Rows are points. The points of each table are mixes of a few directions, plus a little noise. Count the directions of each table, and those that both share. Where both have some left over, give the other angles between the two spaces (their principal angles), to ten degrees, smallest first.

First, 4 rows:
[[-0.035,0.000],
[-0.005,0.000],
[0.073,0.000],
[-0.035,-0.001]]
Second, 7 rows:
[[0.036,0.001],
[-0.045,-0.001],
[-0.064,0.000],
[0.022,0.000],
[0.044,0.000],
[0.045,0.000],
[-0.038,0.000]]
Directions: first 1, second 1, shared 1

First:
[[-0.031,0.074,-0.015,0.042],
[0.011,-0.027,0.006,-0.015],
[0.011,-0.026,0.006,-0.015],
[-0.025,0.065,-0.014,0.037],
[0.024,-0.061,0.015,-0.034],
[0.010,-0.025,0.004,-0.014]]
Second, 8 rows:
[[0.019,-0.018,0.025,-0.057],
[-0.025,0.026,-0.035,0.080],
[-0.025,0.026,-0.035,0.082],
[-0.004,0.006,-0.008,0.015],
[0.004,-0.004,0.006,-0.013],
[0.006,-0.007,0.009,-0.021],
[0.007,-0.007,0.009,-0.022],
[0.020,-0.022,0.028,-0.065]]
Directions: first 1, second 1, shared 0; angles 40

First:
[[-0.016,0.000,-0.027,-0.004,-0.010,0.011],
[-0.007,0.032,0.060,0.002,0.002,0.000],
[-0.023,0.068,0.026,0.014,-0.033,-0.006],
[-0.065,-0.011,-0.032,0.002,-0.021,0.020],
[0.041,-0.059,-0.020,0.012,0.022,-0.030],
[0.071,-0.029,-0.008,-0.026,0.038,0.005]]
Second:
[[0.003,-0.002,0.000,0.007,-0.004,0.007],
[-0.002,0.002,0.000,-0.006,0.002,-0.006],
[0.004,-0.002,0.000,0.009,-0.004,0.009],
[-0.029,0.015,-0.011,-0.056,0.033,-0.058],
[0.026,-0.015,0.011,0.055,-0.031,0.055],
[-0.016,0.008,-0.005,-0.030,0.017,-0.031],
[-0.018,0.011,-0.007,-0.036,0.020,-0.037],
[0.049,-0.028,0.020,0.096,-0.055,0.098],
[-0.019,0.010,-0.009,-0.037,0.020,-0.037]]
Directions: first 4, second 1, shared 0; angles 90

First (8 x 9):
[[0.010,0.006,-0.025,-0.012,0.020,0.001,-0.018,-0.056,-0.054],
[-0.013,0.004,0.019,0.014,-0.006,-0.017,0.002,0.015,0.027],
[-0.026,0.007,0.036,0.027,-0.009,-0.033,0.001,0.023,0.048],
[0.008,-0.010,-0.001,-0.005,-0.010,0.017,0.015,0.031,0.014],
[0.033,-0.006,-0.018,-0.033,0.029,-0.008,0.021,-0.036,-0.032],
[0.001,0.001,-0.032,-0.004,-0.003,0.036,-0.031,-0.027,-0.048],
[0.042,-0.010,-0.039,-0.041,0.024,0.023,0.013,-0.036,-0.055],
[-0.052,0.007,0.059,0.052,-0.044,-0.019,-0.001,0.085,0.098]]
Second (7 x 9):
[[0.059,-0.036,0.002,-0.053,0.008,0.011,0.091,0.064,0.041],
[0.024,-0.003,-0.011,-0.023,0.023,-0.012,0.016,-0.029,-0.023],
[0.035,-0.012,-0.029,-0.035,0.017,0.019,0.018,-0.020,-0.037],
[0.015,0.002,0.003,-0.014,0.027,-0.033,0.015,-0.034,-0.011],
[-0.034,0.014,0.007,0.031,-0.017,0.003,-0.039,-0.001,0.002],
[-0.070,0.025,0.026,0.067,-0.038,0.000,-0.068,0.015,0.025],
[-0.029,0.010,0.002,0.027,-0.019,0.012,-0.035,0.005,0.001]]
Directions: first 3, second 3, shared 3
